Each row is a point. A path goes straight from each point to the next, and from the last back to the first. The post is the endless flat space through its rows: a point in 2 columns, a line in 3, a plane in 4, and so on, so that a path can go around it. How many times does the path go around the post? Going back the other way cancels.

Post, one row:
[[-11  -6]]
Path, 22 rows:
[[-17 -25]
 [-48 -23]
 [-13  12]
 [ 20  49]
 [ 19 -34]
 [-26 -55]
 [-60 -30]
 [-24  23]
 [  2  46]
 [ 10 -10]
 [  4 -16]
 [-27 -50]
 [-33  -5]
 [-12  44]
 [ 15  29]
 [  1 -11]
 [-24 -58]
 [-58 -41]
 [-41  13]
 [  7  48]
 [  3   6]
 [ 19 -26]]
Times around: 4

Post, 5 rows:
[[  9   9   6   3  11  -2]
 [  0  -6  31 -12  -2  25]
 [-34 -28 -38  -4  30  -2]
 [ -6 -13  47  21 -27  21]
 [ 12 -16  47  -1  -2  -2]]
Path, 22 rows:
[[ 11 -25  20  -8 -24   4]
 [-14 -13  18  37 -19 -21]
 [-15  20  17   7  17  -4]
 [ -1 -28  29  24  49 -37]
 [-10 -23   7   1  -4  51]
 [  8 -24   6 -12  -4  -6]
 [  5 -24   5 -13  19   1]
 [ -8  -4  -8 -15  25  54]
 [-40 -13  38  45   0 -11]
 [-21 -17  24  -9 -14   4]
 [ -7 -60 -14   2  -8 -31]
 [-15 -18  10  -7 -26  51]
 [-18 -23  29  20 -27  -2]
 [  8  25  15   0 -20  34]
 [ -4 -29  30  10 -13  18]
 [ 32 -23  39   4  -5 -11]
 [ -6  11  18   5 -45  45]
 [-30   7   5  26 -10 -25]
 [-39   0  14  12  17  28]
 [-52 -44  17  32  -2  55]
 [ 24  26  15  -5  45   5]
 [ 12 -20  45  29 -23  34]]
Times around: 1

Post, 11 rows:
[[ 10  -7 -18  -1   4   1 -35   0  -8  -4  10   8]
 [ -4   2  18 -22   3  14  10   2   1  35  13  -8]
 [ -8  -6 -11  21 -18 -26 -17   9  -1   4   2   4]
 [  3   7  -3  11  17  17  22  -7  -9  -2  -9  23]
 [-27   8  -4  -1   1   0 -38  -5  -5 -15  10  -9]
 [ 21   3   9  14  34  25  14 -15 -34  -3 -26   0]
 [-21   3 -18  21 -12  -2 -32  -4   7  26  23  -4]
 [  0  20   2  -8  -9  12 -16  17  14   2  12 -25]
 [ 10  -4  -2  -5  19   1  13 -31   3 -14 -21   7]
 [ 15   4   4  18  12  11  -9 -30 -20 -14 -33  32]
 [ 27   3  12  -4  16  21  17 -33 -23 -18   0   7]]
Path (27 x 12):
[[ -5  -1  22 -26   0  23  10 -39   2  20  14   8]
 [-26   4 -27   1   2   0 -17  18 -15   2  16   3]
 [  7   9   7  10 -31 -24  -5 -47  29  29  -8  32]
 [-16 -18 -14 -12  30 -12   6 -12  36  27 -18  11]
 [-22   2 -11  35  -2  20 -13  43  -4  29   3  13]
 [ 16 -14  21 -12  27  17  20  -7  -9   5 -18   5]
 [-12  27  23  26  -2   7  -4 -36  20 -11   6   3]
 [-11  -1  -7  -9  -8  12   7  16  30   6  32   0]
 [ -7  11   7 -15 -21  19  -4 -16   0  -7  26  13]
 [ 46  11   0 -20  -8   5  -1 -39 -11  -7 -16 -30]
 [ 13   2 -17  21  35  -2 -11 -30 -16   3 -16 -17]
 [ 21  -2   7  -7   8  -5  33 -28  17 -18   5 -19]
 [ 21   1  14  36   2  -2 -13 -15 -42 -15  -4  -5]
 [  6  -9  -3   0   6  16  20   5  15 -18  16  16]
 [ 16   7   6 -14   2  49 -29 -17 -19  10   0   7]
 [ 28  17 -20  27  -4  22 -19  23 -28 -18  13  -5]
 [ 33  18  18  15  24  31 -10   9 -60  15  -3   5]
 [  7   9   4 -13  35  25 -21 -16 -21 -23  12  -4]
 [ 15 -15  13  11  -9  -6  -8   1   1 -14 -10 -18]
 [ -8 -14   6 -22  15   5  -3  -6  22  19  17   3]
 [ 12   6  29   2  -9  -9   7   2   4  10  17  -5]
 [ -8  -2  12   4  26  25 -15 -15 -26 -19  16  14]
 [ 22  -9  25 -12  10  12   7 -14 -23   3 -35  13]
 [-29  15 -26  10 -21  -9  16   8  17  16 -10  20]
 [ 20   8  -2  -5  21  20  22 -32  -5  17   7  12]
 [  7  -3   3   4  16 -20 -29 -13   7 -53 -12  -7]
 [ 32  -6  -9  -4  22  24  -8  16 -28 -25  12  30]]
Times around: 4

Post:
[[  2  -9  -2   6  11  -1  10  -2  -4  -9 -21  -8  -2 -17   5  16  -4  13]
 [-11  -4  11   6  21  12  19   0   9   4  13  19  -5 -14 -12  10   9   6]
 [-10  -6  -5   6 -23   5 -19  10 -13   4   6 -13  12  29   0  24  13   6]
 [ -7  -3  13  26  21  -5  14   1   6  -1  -7   5  -5 -12  -7 -16 -13  10]
 [  0   8  23  17  12   2   4  -2  25  -5 -14  30  -2 -30  -6  -2  12 -15]
 [ -4  14  14  13  31  -7 -14  -6  -2 -22   5  12   4 -18  17  -7  10   3]
 [  0  17   7   7  35 -11   9   8  24   1  -8  33   7  -3   8   3  -7  -3]
 [ -4   6 -16  -5   5  13 -25  -3   3 -27  -7   6 -10 -13 -16  -1  -7  16]
 [-13  36 -24   4  -2  13 -14  18 -11   4 -10 -37  14  22 -11  17  12  -3]
 [  7  18 -24 -12 -25   0   9   3 -29  -4  16 -33   9  16  -9  16   5  10]
 [-17   2 -30  -1  -9   6  -2  11   3  -3  18 -31  10   9   8   6  -3  -3]
 [-10   2   0  -5  -8   0 -11  31 -20 -13  -4 -30  18  30 -18   8  21  -1]
 [ -5   8  34   7  15   0   4   8  23 -14  -7   9   9 -22  -4   3 -11  29]
 [ 12   7  -1  -1   9  11  -2  22  15   4 -23   0 -15  -3  13 -17  18  25]
 [  6   8   2  13  24 -21   2   2  27  -1   7  18   1 -17 -24   9   9   8]
 [ -4   1  -4  -8 -13  13  -5 -11 -13   2   0 -47  11  40  -3   4   6 -10]
 [  1   2  22  -2  23 -12  -9   8   6  16   5  14   0 -30 -10  -2 -18  -1]]
Path (30 x 18):
[[-10 -10  25   2  32  -9 -14  34  -1 -15  -1  13  17 -27 -10  18  13   4]
 [ -4   4  29  -8  11  21 -15  60 -17  19   9 -15 -11   7 -21 -27  12  48]
 [ -6 -16  27   2 -14  -7 -22  17  -9  -9   2  12  10  13   6  10 -11  -2]
 [  9  -7  10   5   2  20  34  21 -28   2  -4 -18  -2   1  -1   8  11   5]
 [-20  19  32  54  41   7  39   9   3 -18 -28  11  21  17   7 -16  23  -5]
 [-11 -17   0  -2  -2  11  34   8  -9   5  -6  -1  -6  -9   6  -1  14  25]
 [-20 -10   7  -5  -5  16  -4 -27 -27 -28  21  18  -1 -22   6  21  -5  13]
 [ 11  -4  12 -29   0  21  -5  -9  -5  -9   0   1   3   8  19 -17  24  30]
 [-23  -1   6  25   9  22  -5 -14  -1  -3  -6 -21  13   4   3  -2 -23  -8]
 [ -1  26   5   7  33   3  -1  34  30  28   0  27   5  20 -15  16  11  15]
 [ -4  -6  16   7  23 -13   0  35   5  14   4   9  13  -9 -52   2   5  11]
 [-20   7  -3  15  10  14   1  -3   1  13 -36 -39  20  14  26   1  -6  -3]
 [ -9 -15  34   7 -18 -15  15  -2  -3 -18  -7  27  -2  -6 -19  22   7  24]
 [ 11   6  -8   0 -21 -11   6  -6   4 -32 -27 -15  -1  43  10  10  10   0]
 [ -4  41 -27  32  23   1  17   0 -12 -10   3  -1   6  12  26  27 -13   3]
 [  5  11  -1  -4  -1  12 -14   6  -1  -4  -3 -16  17 -15 -20  15   0   0]
 [-11  11 -14  -1  30   8 -23 -16  23   9  -3 -13  22   4   6   9 -17  21]
 [-40  -8  26  16   9   0 -15   5 -11 -37  -2   5   9 -29 -10   2  30   3]
 [ 15  40 -10 -14  32  -3   2  15  23  14 -22  10 -22  -9   0 -32  -1 -17]
 [ -2  -4   3  17  16 -12  -6   9 -11   4 -14  -4  -4  34  -8  19  -1 -18]
 [  3  -5   8  16  31 -23 -21  23 -16  -7 -18  14   5  12  11  -2  -3  -6]
 [  6 -25  54   2   4  -2  -4 -19  14   8 -25 -17  -9 -21   6 -18 -39  -8]
 [  7 -11 -10 -16 -14 -13 -32  12 -11 -38  10   9 -10   0 -17   0  36  35]
 [ 12  18 -11 -15   9  31  -1  -7  23  10 -25   1 -15  -2  24 -19  22  13]
 [ -7  27 -15   2  15  19 -16  -9  20 -10   8  15  16   7   6  -7  -4  -1]
 [ 17  -5  13  30  19 -19   6  12 -20  -3 -18  -7   4   7  24  -2  12   1]
 [  8  12  -6  -5  -4  -3 -18  -3 -21 -29  20 -10  -3 -13 -14  34  13  42]
 [-25  -7   6 -11   6  15  -9 -14   2 -10  -1 -22 -17   1  -3  -2  -6   3]
 [-25  -3   8  -5  14   1 -25   8   3 -25   2  -2  12 -25  38   3  31  22]
 [ -5  20  -3   8  34  14   6   5   5   5 -14 -10  11 -17  11 -13  -4  20]]
Times around: 0
